Rows are points. A path goes straight from each point to the next, and from the last back to the first. The post is the endless flat space through its rows: a point in 2 columns, a line in 3, a plane in 4, and so on, so that a path can go around it. Count how often the path circles the post. Going back the other way cancels.
In the rows, zero is written as 128.

Post (2 x 3)
[[149  85  77]
 [106 159 127]]
Path (16 x 3)
[[100 127  75]
 [148 119  51]
 [166 141  91]
 [178 129  75]
 [163 155  32]
 [190  78 100]
 [126  99 118]
 [161  15  40]
 [ 85 209  77]
 [128  90  93]
 [123 115 134]
 [148 146 119]
 [158 136  71]
 [127 171 116]
 [168  66 128]
 [ 81  90 148]]
Times around: 1

Post (5 x 6)
[[ 94 118 107 153 142 106]
 [ 91  74 125 116 153 133]
 [162 141 152  81 181 138]
 [ 93 121 141  86 170 165]
 [116 125 127 182  81  97]]
Path (28 x 6)
[[148 121 163 106 177  88]
 [130 120 157  84 133 137]
 [137 114 106  89 159 126]
 [106  71  89 145 155 114]
 [104 114 165 112 130 169]
 [ 71  77 158 102 199 122]
 [ 53  62 122 103 119 110]
 [107 102  92  86 157 126]
 [107  44  87 123 126 118]
 [ 74 184 131 120  68 125]
 [121 170 164 104 167 139]
 [ 37  68 138 153 141 101]
 [148 184 144 101 121 112]
 [ 96  86 103 129 142 115]
 [134 138 111 123 189 132]
 [ 29   7 101 112 202 156]
 [ 90 154 109 145 181  90]
 [128 213 160 136  50  86]
 [ 55  29  64 101 181 112]
 [100  88 115 121 144 141]
 [162 143 147 128 180 153]
 [ 94 108 139 143 181  90]
 [ 83  82 137 114 166 137]
 [ 74  81  86 198 160 132]
 [117 171 137 135  75 176]
 [141 136 121 117  99 135]
 [107  58 152 125 104 192]
 [ 75  97 175 110 111 194]]
Times around: 3

Post (10 x 11)
[[144 153 177 130 120 200 208 201 136 159 114]
 [127 146  95 153 112 117 120 149 111 122  87]
 [160 124 118  79 120  89  72  61 160 105 209]
 [127 118 135 158 118 140 144 138 144 166 119]
 [128 143 133 132  99 127 101 148 133 156 119]
 [131 152  82  97 143 106 144 157 111 149 175]
 [113 124 155 119 105 166 148 139 135 145  76]
 [123 123 113 139 130 111  68 124  80 129  88]
 [ 70 121 148 140 123 127 109 197  72  94  79]
 [144 134  93 125 137 137  95 134 160 131 137]]
Path (30 x 11)
[[173 197  27  87 138  90  61 133 136 184 113]
 [ 86 146 177 150 155 175 219 249 126 143  82]
 [149 174 132 117 108 103 102 173  74 112  93]
 [127 102 108 189 142 141  54 187 129 110 109]
 [155 120 130 157 137 185  61 160 137 118 123]
 [129 124 138 145 167 201 109 146 141 112 129]
 [117 108 148 184 161 131 116 112 140 180 116]
 [123 145  86  64 150  68  12 136  73 150 142]
 [165 143  61 130 129 107 152 145 107 160 133]
 [164 133 106 114 102 143  52 128 144 146 185]
 [120 140  94 154 120 174 175 152 192 105 132]
 [148 139 139 165 134 165 143 130 168 191 122]
 [151 156 126  89 111  35  32 119  53 179 128]
 [103 101 129  94 157 127 129 159  71 132 118]
 [110 123  38  98 127 107 100 127 129 151 128]
 [124 123  95 155 152 159 139 153  98 158 138]
 [109 121 166 131 167 155 113 114 120  95 144]
 [173 142 154 206 114 149  97 160 171  94  77]
 [133 131 135 128 108 122 179 210 112 130 107]
 [140 157  91 173 105  82 115 201  80  96  45]
 [144 142 157 126 141 152  71 171 146 157 140]
 [105 125 184 129 131 170 176 133  91 155 101]
 [ 56  96 152 147  99 148 129 153  64  70  64]
 [139 122 121  99 126 129  52 139 104 104 142]
 [ 67 108 159  90 140 184 183 213 146  96  94]
 [171 188 160 170 106 122 139 165 173 214 147]
 [130 150 119  98 128  73 105  69 156 149 208]
 [141 139 148  70 118 170  80 118 178 106 191]
 [124 130 130 107  98 127 203 167  68 134 125]
 [174 130  65 118  99  79 107  90 166 125 163]]
Times around: 1

Post (13 x 14)
[[157 116  80 132 107  92 138  98 149  90 129 145 133 173]
 [105 166  45 115  94 114 111 120  77 131 134 107 167 125]
 [ 91  80 111  76 128 176 152 106 143 107  99 102 180  83]
 [144 178 145 150 119 163 128 109 136  74 122 138 110 148]
 [ 78  87 146 118  98  69 130 135 161 134  97 105 143 108]
 [ 83 103 130  87 144 188  58 121 154 180 198  92 173 129]
 [148 121 119 145 113 151 142 132 127  83 114 185 123 153]
 [ 85  98 121 115 167 147  70 118 155 141 106 173 196 147]
 [ 77 155 110 133 137 153 141 159 114 130 161 151 163  94]
 [ 99 125 125 111 184 170  96 135 126 145 170 100 143 115]
 [111 110 116 103 123  83 115 105 141 155  93 186 139 178]
 [126 102 193 127 176 126  92 148 164 169 160 121 166 116]
 [ 96 119 127 154 169 163 104  98 109 158 171 159 180 117]]
Path (23 x 14)
[[ 90  92 128 168 181 169 103 143 138 110 153 184 145  74]
 [119 149  99 106 114  52 124 149 165 101  33 156 136 150]
 [ 84  48 176 147  74 142 200  94 189  97 109 174 173 102]
 [100  82  99 116 136  70 157  96  84 157 103  98 180 120]
 [175  46 152 159 186 128 105 116 151 102 201 185 194 125]
 [119 113  73  85 133 137 139 138 151  90  96 133 163 104]
 [128  88 137 102 147 150 126 105 135 176 123 106 109 154]
 [ 61  91 164 107 125  95 118  95 137 177  95 115 153 144]
 [ 81 108 209 155 240 100  25 144 162 183 168  96 192 110]
 [160 222 141 140 141  95  84 163  89 109 170 124 134 105]
 [132  93  74 117 125 150 104  81 136 150 115 151 133 128]
 [ 52  80 199 155 153 249 129 110 190 135 164 147 108 119]
 [147 125 116 138 134 158 107  99 182  97 183 185 177 197]
 [114 133 140 116 184 158  97 152 165 112 207 101 185 113]
 [160  87 133 175 203 142  78 117 175 114 223 128 200 107]
 [ 90 153 200 144 165 143 135  89 152 176 139 112 186  60]
 [151  98 178 176 110 184 141 134 208  83 176 103 186 135]
 [ 76  99 128 178 137 101 116  69 173 129 189 181 181 161]
 [113 101 186 209 109  86  80  87 166 133 153 175 215  92]
 [144 111 101  46 150 175  51 136 155 148 105  77 143 147]
 [157 134  87 131 153 212  96 129 155 133 151 116 196 144]
 [ 92 125  90 107 127 180 136  74  79 139 164 111 143 135]
 [120 142 156 150 161 141 130 119 179 102 188 171 189 106]]
Times around: 5

Post (17 x 18)
[[ 96 190  84  40  97 140 117 120 153 131 119 124  90 100 120  77  45 185]
 [140  85 192 171 195  63 185  70  95 153 162  92  86  78 125 185 102  68]
 [159  79 111 143 167 142 187 108 137 163 135  98  77  83 145 138 155 129]
 [ 65 154  87 144 140 124  76 148 117 141 100 158 102 109 124  74 106 182]
 [144 112 145 203 158  71 178  73 158 178 135 141 124 112 126 215 147  98]
 [127  98 140 181 128  86 194  98 143 146 152  57 112 128 128 163 128 140]
 [129 144 127 187 184  73 170 111 115 112 172 130 156  96 146 183 183 107]
 [ 81 139 174 145 151 103 135 131 144 147 127 123 120 179 189 135 169 144]
 [136 143 174 200 146 126 180  85 120 158 158 120 122 127  79 165 204  76]
 [160 155 164 157 116 106  69 159 129 129 117 118 165 112 150 145 147 142]
 [ 87 127 102  76  96 119  87 196 117  90  52 143 107  84 106  88  95 180]
 [142 101 115 141 161  84 140  53  73 145 140 116  94 174  99 195 172  98]
 [126  89 151 162 133  88 147  68 158 161 143 119 139 112 126 122 151  87]
 [123 158  99 121 145 159 128 133 177  80  57 130 114 125 116 101  84 156]
 [101 121 115  92 114 143  68 155 184  97 143 135  77  83 149  97  71 171]
 [ 91 141  81  52 156 135  75 204 175 153 112 126 112 118  85  93  57 158]
 [ 95 105 134  68 137 175  97 150 152 111  95 179 153  94 133  79  88 206]]
Path (24 x 18)
[[196  92 122 145 225  95 178  85 207 115 141 153 114  83 113 173 137  98]
 [ 56 132 128 140 153 127  96 137 151 137 125 101  85  97 112  54 132 161]
 [192 148  82 121 137 165 157  56 111 119 175  33  87  94 110 176 124  84]
 [125 191 180 128  42  88  88 116  95  53 126 121 117 109 142 125 110  72]
 [172  61 180 139 160  93 190 137 179 190 100 129  64  51 147 157   7 147]
 [129 113 152 148  84 107 141 115 161 110  70 121 140  58 122  88 108 200]
 [ 66 148 170  98 161  60  81  96 141 202 196 136 111 141 195 136 115 137]
 [116 190  86 124 146 102  82  96  99 153  88 167 186 130  94 119 103 113]
 [122 105 180 199 143 144 157 201 139 184  79 146 115 116  92 115 154 108]
 [136  62 125 181  84 170 183 118 184 161  42 180  97  78  40  77 164 103]
 [143 141 155 113 209 131 126 158 132 118 135 128 117 164 139 127 188 142]
 [ 73 176  87 101 135 146 155  99 101  96  93 111  61 180 120 142 151 190]
 [ 75 146  67 120 191  81 127 183 144 185 195 131 140  36 137 181  55 146]
 [171 160 139 166  62 123 148 185 157 158 109  71 118 121 133 208 132 129]
 [124 136 104 164 194  48  91 183 148 170 188 138 194  95  75 170 130  68]
 [108 138 113 117 174 152 114 171 131 151 139 152 122 119  85  88 159 210]
 [142  91  80 191 157 128 232  78 193 189  94  63  52  49 145 122 155 166]
 [169 196 130  99  95 128 150 107 202 116 149  68 143  92 122 153  74  93]
 [171 129 114 136 105 160 163 234 178  95 175  62 153 158 130 171 178 157]
 [191  88 135  16 209 129  92 148 140 218 200  95  13 117 131 153  98  83]
 [103  69 137 161 121 104  52  74 150 192 124 148 132 101  87  40 165 152]
 [137  89 159 145 114  72 168 107  46 106  38  98  98 104  71 196 158 116]
 [ 71 113 199 135  79 119 117 123 141 158 146 140  78  35 203  93  79 134]
 [157  47 142 116 140 108 183 143  91 196  93 106  88 174 136 162 147 116]]
Times around: 5
